Each row of a before or after table is a point. The points were changed in one or more steps. Then noise was added and the rows were shuffled. The steps act on columns, c1 being the first. Write out the steps. A step turns or swaps two columns, mirrors them in a line or flattens them onto one, adds a multiple of one to another, or multiplies or shifts one. Angles are multiples of 10 degrees, from the lower column toward the higher: turns from -170 to 170, lines from 10 to 170 but not 90. Use the fewest steps. Two steps may share a column if one is a turn and the other turns, adds or multiplies; they go together, in the order done. Otherwise the lowest column goes first.
(in the rows, 128 means zero)

Before (9 x 2):
[[75, 163],
[125, 142],
[117, 125],
[140, 75],
[138, 122],
[130, 108],
[154, 58],
[7, 167],
[143, 147]]
After (9 x 2):
[[123, 139],
[152, 179],
[139, 126],
[145, 64],
[121, 115],
[200, 22],
[155, 199],
[101, 120],
[140, 142]]
Steps: turn c1 and c2 by 140 degrees

Before (8 x 8):
[[119, 202, 183, 57, 171, 167, 81, 144],
[106, 109, 88, 79, 114, 185, 42, 91],
[149, 118, 144, 122, 166, 201, 76, 202],
[158, 192, 66, 125, 90, 153, 138, 129],
[176, 178, 187, 135, 91, 149, 151, 155],
[155, 157, 174, 92, 155, 87, 40, 198],
[109, 164, 176, 102, 126, 104, 167, 162],
[154, 89, 63, 74, 197, 91, 142, 107]]
After (8 x 8):
[[155, 94, 61, 144, 202, 89, 70, 111],
[122, 200, 183, 205, 170, 165, 83, 142],
[179, 177, 185, 105, 88, 146, 123, 154],
[105, 163, 179, 111, 127, 106, 83, 161],
[153, 156, 172, 227, 157, 94, 138, 198],
[156, 191, 66, 121, 92, 157, 121, 134],
[149, 117, 144, 176, 168, 205, 151, 200],
[107, 109, 83, 225, 112, 187, 133, 91]]
Steps: turn c4 and c7 by 120 degrees

Before (9 x 12):
[[106, 150, 150, 108, 154, 146, 140, 109, 118, 162, 155, 149],
[103, 139, 7, 125, 157, 103, 106, 120, 168, 94, 141, 131],
[113, 130, 57, 111, 82, 182, 109, 89, 152, 70, 133, 142],
[132, 136, 154, 104, 172, 121, 133, 77, 124, 178, 96, 80],
[130, 126, 105, 146, 177, 100, 190, 101, 113, 107, 120, 146],
[123, 126, 151, 136, 154, 130, 108, 99, 185, 180, 139, 95],
[181, 77, 93, 112, 170, 188, 133, 168, 136, 136, 66, 110],
[114, 67, 141, 135, 92, 104, 99, 119, 123, 181, 159, 123],
[113, 136, 106, 106, 177, 105, 108, 151, 170, 110, 157, 87]]
After (9 x 12):
[[183, 123, 149, 125, 156, 131, 107, 102, 121, 183, 137, 92],
[117, 149, 149, 95, 145, 141, 141, 109, 104, 169, 154, 150],
[109, 126, 109, 130, 182, 98, 189, 101, 134, 106, 121, 145],
[120, 71, 141, 143, 94, 103, 98, 116, 115, 182, 154, 124],
[154, 129, 55, 128, 76, 189, 112, 89, 117, 70, 135, 143],
[126, 133, 152, 90, 157, 124, 135, 75, 129, 179, 98, 78],
[167, 134, 110, 89, 164, 108, 109, 151, 113, 114, 158, 87],
[133, 76, 92, 97, 159, 189, 137, 165, 182, 133, 62, 110],
[165, 139, 6, 112, 157, 101, 104, 119, 102, 96, 142, 131]]
Steps: swap c1 and c9; turn c4 and c5 by 20 degrees

Before (14 x 24):
[[100, 107, 111, 142, 97, 148, 112, 126, 110, 129, 131, 92, 142, 135, 115, 140, 201, 163, 131, 94, 107, 121, 146, 118],
[101, 130, 121, 106, 138, 129, 121, 106, 91, 116, 98, 131, 142, 176, 133, 147, 122, 111, 134, 91, 153, 105, 136, 82],
[99, 111, 236, 141, 109, 150, 131, 102, 108, 125, 102, 125, 159, 131, 96, 144, 117, 109, 109, 68, 124, 144, 149, 136],
[100, 123, 130, 107, 135, 145, 103, 123, 124, 122, 91, 85, 144, 166, 111, 97, 133, 116, 131, 129, 154, 168, 143, 127],
[197, 124, 137, 108, 136, 156, 116, 151, 97, 109, 96, 115, 154, 116, 128, 143, 111, 125, 126, 82, 148, 122, 148, 144],
[154, 128, 104, 184, 92, 83, 148, 117, 130, 106, 102, 129, 146, 175, 99, 151, 111, 125, 120, 110, 153, 171, 91, 135],
[125, 83, 113, 225, 121, 150, 118, 147, 105, 127, 93, 71, 163, 178, 125, 94, 109, 129, 138, 110, 123, 143, 144, 145],
[93, 133, 127, 116, 128, 138, 125, 109, 107, 123, 108, 117, 140, 136, 128, 138, 104, 106, 110, 96, 145, 115, 144, 157],
[113, 127, 111, 116, 37, 146, 144, 115, 95, 127, 155, 124, 148, 155, 137, 151, 132, 116, 128, 134, 136, 103, 144, 147],
[101, 130, 114, 109, 119, 152, 63, 123, 101, 127, 207, 101, 140, 171, 92, 89, 156, 106, 134, 104, 142, 110, 89, 157],
[151, 43, 116, 109, 118, 140, 140, 103, 96, 93, 91, 122, 142, 120, 137, 142, 149, 126, 117, 120, 7, 103, 110, 149],
[113, 125, 114, 104, 136, 136, 88, 109, 119, 130, 123, 135, 157, 171, 120, 136, 130, 121, 121, 143, 158, 115, 138, 151],
[105, 124, 126, 145, 95, 159, 148, 135, 157, 109, 151, 110, 143, 164, 127, 146, 138, 124, 136, 132, 130, 104, 149, 154],
[120, 130, 123, 114, 129, 138, 139, 144, 109, 110, 117, 123, 177, 173, 123, 148, 109, 129, 110, 122, 51, 119, 137, 143]]
After (14 x 24):
[[89, 126, 110, 105, 138, 138, 111, 112, 117, 115, 125, 136, 157, 169, 134, 135, 128, 119, 120, 145, 159, 115, 137, 150],
[123, 134, 128, 113, 128, 137, 95, 111, 105, 132, 110, 118, 140, 140, 134, 136, 104, 104, 110, 96, 148, 115, 142, 159],
[139, 44, 117, 106, 120, 141, 147, 102, 98, 160, 90, 121, 142, 121, 143, 142, 149, 123, 119, 122, 10, 100, 111, 148],
[149, 127, 105, 180, 94, 82, 151, 117, 131, 126, 102, 130, 147, 176, 163, 152, 114, 126, 117, 109, 154, 172, 90, 134],
[145, 126, 113, 117, 36, 145, 113, 114, 92, 136, 155, 125, 149, 154, 122, 149, 132, 116, 128, 134, 137, 105, 144, 146],
[132, 114, 237, 142, 111, 152, 99, 101, 110, 111, 103, 123, 159, 128, 155, 144, 116, 107, 108, 67, 121, 144, 150, 135],
[119, 128, 124, 106, 138, 128, 102, 104, 92, 140, 99, 130, 141, 172, 132, 147, 124, 113, 132, 94, 155, 102, 137, 84],
[150, 125, 127, 145, 96, 159, 103, 136, 157, 143, 150, 113, 146, 160, 142, 148, 138, 124, 137, 132, 129, 108, 150, 151],
[113, 108, 113, 142, 96, 147, 101, 126, 110, 119, 131, 91, 142, 136, 140, 142, 199, 166, 129, 97, 106, 123, 145, 122],
[117, 122, 134, 109, 137, 155, 196, 151, 94, 143, 94, 116, 153, 117, 138, 142, 111, 127, 126, 83, 147, 124, 147, 145],
[137, 129, 124, 114, 129, 136, 117, 143, 108, 137, 118, 122, 178, 176, 142, 147, 110, 131, 114, 123, 51, 117, 140, 143],
[116, 82, 113, 226, 120, 150, 126, 149, 101, 128, 92, 70, 163, 178, 131, 95, 109, 130, 139, 110, 124, 143, 141, 145],
[104, 123, 132, 107, 133, 140, 100, 124, 124, 121, 91, 82, 144, 165, 143, 99, 133, 114, 134, 133, 154, 169, 141, 128],
[65, 131, 111, 107, 119, 151, 103, 123, 101, 107, 207, 100, 140, 169, 152, 89, 154, 104, 137, 105, 143, 110, 89, 156]]
Steps: swap c1 and c7; turn c10 and c15 by -140 degrees
